Rows are points. Before rounding, the points of a table are all equally far from one centre. They may lie mostly on one side of it. Where is the centre, to within rounding?

Points (6 x 3)
[[134,-86,-159],
[56,-338,201],
[-213,-72,125],
[3,-200,-244],
[184,-338,6],
[77,-177,-224]]
Centre: [-24,-193,8]

Points (15 x 9)
[[192,116,225,-131,167,73,288,-83,112],
[196,163,225,-231,-57,-67,157,197,175],
[5,291,113,25,-130,-140,121,360,183],
[-5,153,-197,45,78,-285,387,256,75],
[237,168,240,191,284,-152,-22,-127,125],
[180,53,304,-99,-156,59,-120,127,177],
[-102,-56,237,-75,51,-21,307,92,146],
[283,-51,-78,2,-214,180,401,-66,182],
[5,190,172,-1,21,-322,123,325,-71],
[394,-201,42,-163,-94,153,117,-47,-25],
[379,171,118,102,92,262,101,23,-56],
[32,-270,-23,63,203,-101,359,6,-37],
[355,-313,-66,14,108,-22,242,-148,17],
[240,497,129,-103,-113,-17,122,37,-6],
[81,151,77,158,10,304,347,-24,-40]]
Centre: [103,66,-72,77,-78,-103,56,-45,14]

Points (26 x 20)
[[-201,-121,180,77,-163,298,278,-218,122,-11,67,49,74,-149,-410,-146,-29,-17,-192,-37],
[-232,-285,-142,-24,-62,134,176,-136,-8,-133,-103,144,-223,-115,-373,-209,200,222,-42,121],
[-273,-33,-78,100,-36,183,-26,-234,134,261,-50,17,-173,-228,-174,-302,-196,-164,150,96],
[-144,29,51,93,43,176,-67,-326,90,258,154,-24,-24,-163,-501,-50,261,9,133,60],
[-188,-207,111,22,52,330,269,-389,103,159,227,113,-157,-44,-370,-253,103,-138,-86,113],
[-115,-173,-134,97,206,393,147,-389,-55,150,-92,111,143,37,-292,-225,-11,-8,-187,142],
[-292,-237,-81,106,-86,177,114,-118,54,-143,225,274,-77,177,-350,-214,123,3,25,62],
[-139,-69,116,-163,122,516,88,-185,-53,116,-61,288,-128,-131,-278,10,233,-3,61,125],
[-114,-207,106,57,130,282,-159,-410,235,264,99,95,-76,50,-261,-392,21,59,-22,139],
[-191,-146,14,89,68,293,224,-71,-277,226,-62,140,43,56,-252,-199,67,-141,-221,0],
[-109,-91,-42,250,-214,409,-10,-133,77,257,207,115,135,87,-226,-111,216,-122,-51,242],
[-288,-211,-24,89,-31,-162,132,-223,210,198,196,211,-39,-175,-307,-8,119,-56,144,134],
[-333,-316,-94,-11,171,307,50,-277,134,-7,41,168,178,-127,-131,-33,144,-226,-171,252],
[-228,-338,121,-117,150,10,-200,-191,38,205,170,281,-241,61,-78,-104,266,-82,-83,18],
[-130,-153,94,50,72,544,-113,-114,194,109,-28,89,-92,-142,-307,62,-59,-89,-92,216],
[-322,-108,-1,-6,-72,237,-180,-352,18,278,-141,72,-142,29,-61,72,-26,-252,96,-66],
[-267,91,-189,204,-5,233,142,-146,93,206,279,4,-137,191,-322,-164,-56,-120,-137,-60],
[-270,-11,107,116,87,242,142,-231,17,97,53,184,25,-11,-489,-55,180,-187,-41,281],
[-194,-37,12,24,42,463,146,-3,-115,-49,197,65,-212,17,-322,-150,124,-175,-91,113],
[-199,-288,42,-202,10,287,11,-252,125,106,209,206,20,234,-409,-51,300,-22,-51,-78],
[-380,64,29,-73,84,366,140,-191,176,-117,74,344,-39,-106,-195,-151,-11,92,65,202],
[-129,37,132,-46,7,198,-1,-355,-7,164,-65,193,-134,-120,-221,255,304,-248,-203,87],
[3,48,61,34,37,263,251,-283,-137,-53,-57,119,-7,189,-312,13,138,-195,25,-48],
[-295,74,-50,-142,128,317,108,-115,114,129,16,156,34,-200,-521,-324,119,6,-90,115],
[-143,-73,-11,52,-86,81,10,-121,-195,314,-156,12,-125,167,-174,-187,-58,-195,86,262],
[-93,-133,141,-133,-20,494,99,-252,81,316,41,-21,153,-175,-76,-169,335,71,-140,-34]]
Centre: [-105,-49,-65,-68,-15,141,35,-160,124,120,22,79,-52,-7,-115,-88,107,-1,-96,68]

Points (29 x 24)
[[18,-16,-152,-297,2,463,-117,-79,-303,194,69,25,104,93,-112,-39,137,-69,92,-261,-336,164,-71,369],
[112,-32,-181,-19,-54,344,-120,-112,-126,222,70,156,-89,219,-211,55,-9,230,308,-39,-162,195,-195,320],
[226,203,-68,72,-110,295,-250,-123,-95,118,141,143,46,383,-131,130,170,50,221,-236,-269,-5,-176,8],
[-25,18,29,-4,-92,284,25,23,-197,-54,171,99,-127,464,-52,243,22,216,323,-51,-162,72,-155,161],
[121,59,-335,73,-363,188,-63,-167,-75,-68,128,90,-96,164,-217,-246,87,-15,171,-175,-37,219,25,175],
[-193,100,-52,109,-281,368,11,-180,-115,194,92,102,-115,317,-170,72,-176,15,327,23,-273,100,-40,95],
[52,307,27,4,-286,442,-226,-200,-65,0,168,20,98,176,-25,-183,202,151,285,-101,-120,129,-21,225],
[-137,201,-44,-87,-303,483,-120,93,0,57,227,86,52,428,67,24,132,153,250,-199,-171,226,30,249],
[-35,-110,-74,145,-190,140,-185,46,-174,-34,-65,27,76,242,-107,162,162,241,195,-164,-83,257,-44,64],
[-150,-95,-137,-19,-292,264,-180,10,-216,68,175,37,263,169,26,33,-40,-7,141,96,-352,110,64,294],
[47,174,-83,-84,-220,296,-180,75,-259,263,65,214,-44,346,-59,-54,84,137,400,-196,-83,336,11,218],
[119,139,-88,-118,-241,354,-1,-189,-183,40,-27,166,-113,325,-172,127,278,-13,338,-314,-163,121,-21,47],
[25,173,-140,-2,-132,216,-59,26,-159,282,-17,-107,133,367,-11,106,127,132,290,-104,-139,280,-122,159],
[230,-169,-193,-17,-34,290,-249,-58,16,8,175,71,-32,140,-23,-112,25,283,216,-89,-169,81,-72,-26],
[-67,33,-175,63,-266,350,-61,-140,-246,81,225,-6,6,300,-145,67,273,217,265,-172,-282,46,-148,58],
[108,36,-153,-151,-145,284,9,-177,-50,249,164,216,-48,244,46,282,217,6,185,61,-98,173,-88,301],
[90,164,-265,-62,-174,404,-131,-103,-236,207,-19,136,195,43,6,66,317,36,165,-164,-209,-80,-62,201],
[281,11,-125,171,-154,267,-85,-16,-48,283,108,277,74,160,-222,-32,0,-78,253,-264,129,217,2,367],
[35,93,-151,-19,-233,339,-223,-144,-71,-55,27,34,199,267,-81,-97,132,81,221,-117,22,284,-56,58],
[196,74,-93,-25,-246,266,-99,43,11,33,167,5,82,-41,-236,-42,-23,8,243,-231,-347,328,-243,208],
[41,-42,-107,-184,-246,367,-258,-35,-239,178,104,145,185,250,-74,-25,70,103,229,-274,2,202,-131,123],
[-23,6,-74,6,-155,359,-58,-54,-220,103,231,307,54,278,-196,168,210,117,350,-204,-167,99,-229,395],
[107,88,-100,-129,-343,327,-161,-100,-84,139,-53,-12,21,161,26,180,87,25,116,-157,-180,68,-187,159],
[-28,-35,-230,-190,-174,362,-34,-280,-303,252,58,21,-121,221,-85,138,-17,-69,204,-248,-197,43,-102,242],
[13,31,-141,-234,-191,201,-99,-170,-196,34,10,350,-87,221,-196,81,110,-72,310,-120,-159,167,-206,67],
[-3,24,-129,-90,-237,580,-57,-56,-88,-28,231,128,135,182,-106,-60,-40,58,312,-108,-92,384,32,238],
[120,64,-87,-101,-220,363,10,43,-98,346,187,170,87,414,-271,116,113,256,240,-56,-80,101,32,280],
[77,-90,-13,-3,-91,314,-163,-62,-160,289,135,204,-129,240,-218,19,189,15,487,109,-217,81,-15,308],
[212,178,-30,-17,-96,391,-23,-122,73,269,-59,198,71,113,-117,46,-3,167,134,-141,-57,216,-114,375]]
Centre: [-68,113,-20,-33,12,155,-18,16,-55,97,237,90,-6,55,-125,16,58,-16,186,-205,-121,30,151,160]

Points (30 x 24)
[[-35,0,164,19,109,196,132,-59,344,87,96,-105,299,-147,-44,-49,172,333,-242,-302,-203,165,-242,235],
[-158,89,359,324,78,-115,360,15,91,161,-18,69,202,-149,307,-195,142,169,-228,-266,-149,21,-112,176],
[-151,93,269,153,39,151,354,169,64,54,73,106,290,54,59,-397,142,271,-9,-40,-107,206,-4,114],
[-94,-18,115,241,-133,-84,198,159,197,199,13,-125,488,-12,157,-48,76,179,-202,-309,-237,217,-138,122],
[-280,-128,71,225,-26,123,101,-109,233,29,15,-14,217,41,131,-153,150,232,-28,-76,-144,91,16,-11],
[-279,17,5,177,34,68,93,28,131,106,116,100,317,94,134,34,18,54,-422,-196,-97,160,-190,80],
[-87,6,152,-13,-26,146,255,-43,371,81,-171,88,243,15,137,-163,233,211,40,-416,31,209,-230,71],
[-280,-61,229,73,-27,77,257,105,21,221,-166,37,118,103,251,-93,-33,643,13,-203,21,266,-106,133],
[-31,331,16,201,118,-36,-95,50,233,6,14,-231,307,-91,88,7,184,334,-148,-230,19,228,-15,79],
[-109,129,278,243,-29,211,118,11,204,61,198,42,248,-71,84,26,-114,152,-181,-113,-81,269,-239,216],
[-217,128,415,151,82,259,71,121,77,159,-93,-135,361,-78,57,9,164,8,-160,-210,-351,169,-99,94],
[-144,176,-15,161,123,191,197,-58,297,123,25,-11,220,34,207,32,97,251,-76,-337,-169,235,-46,59],
[-144,166,-152,-81,15,-109,463,-74,71,181,-42,103,129,1,9,-319,24,305,-175,-330,-224,200,-162,32],
[-349,-95,195,34,20,-177,346,9,253,43,115,32,322,70,57,-206,-3,230,-185,-123,-133,277,-203,136],
[-112,91,120,340,-91,38,73,91,213,101,-119,6,328,-56,35,-277,-55,236,-326,-32,-152,191,-88,-30],
[-109,-49,28,325,174,24,27,281,258,-18,-48,-250,80,-162,155,-175,121,-28,-196,-201,-132,191,-138,-125],
[-184,38,12,187,-106,-78,246,28,141,253,24,176,227,-103,187,-67,98,415,-150,-158,26,241,-331,61],
[-55,101,201,87,18,-185,165,-36,188,-126,40,-159,118,55,165,-225,74,211,-285,-98,-311,306,-238,73],
[-31,35,264,172,-101,76,299,-20,321,129,118,-51,202,-138,121,-255,231,104,-234,-192,-14,282,-87,163],
[-183,235,416,230,268,116,134,179,167,120,-141,31,281,146,-14,-163,117,222,-89,-255,-2,195,-399,29],
[-215,-5,189,19,-75,160,303,80,64,24,2,-119,117,-21,77,-211,236,318,-115,-93,-139,367,-457,155],
[-96,191,73,251,3,40,299,98,169,254,71,120,60,-34,142,-250,246,281,-234,-255,-163,338,16,113],
[-133,-31,275,230,21,62,69,70,183,130,-47,-98,258,-18,381,-19,-47,218,-301,-260,-228,311,-133,145],
[-158,46,159,224,33,100,166,-2,173,171,-125,11,66,-27,221,-256,-43,118,-222,-106,-357,233,-148,-148],
[-134,48,258,186,86,-20,185,158,506,126,-64,-5,-48,114,245,-89,191,170,-137,-131,21,244,-212,86],
[26,1,242,162,-107,-171,140,55,158,17,87,33,123,-196,168,-87,264,217,-398,-229,-94,247,-104,-31],
[9,84,50,270,-69,-40,199,25,246,18,20,85,174,-9,-24,-317,77,304,-280,-83,-216,136,-222,15],
[-81,23,354,403,-238,6,205,-8,299,277,-5,16,62,41,-103,-120,-71,89,37,-294,-41,166,0,140],
[-157,100,144,139,162,156,337,145,269,41,-8,-76,360,-66,-31,-95,129,154,-251,-248,-308,283,-150,41],
[-178,192,207,195,-48,-44,273,133,204,58,40,-34,106,-1,208,-207,126,381,-137,-280,-298,327,46,113]]
Centre: [-88,28,151,-25,91,-67,105,154,-12,169,-135,-89,27,-50,-54,-86,-6,134,-88,-215,-1,103,-88,186]
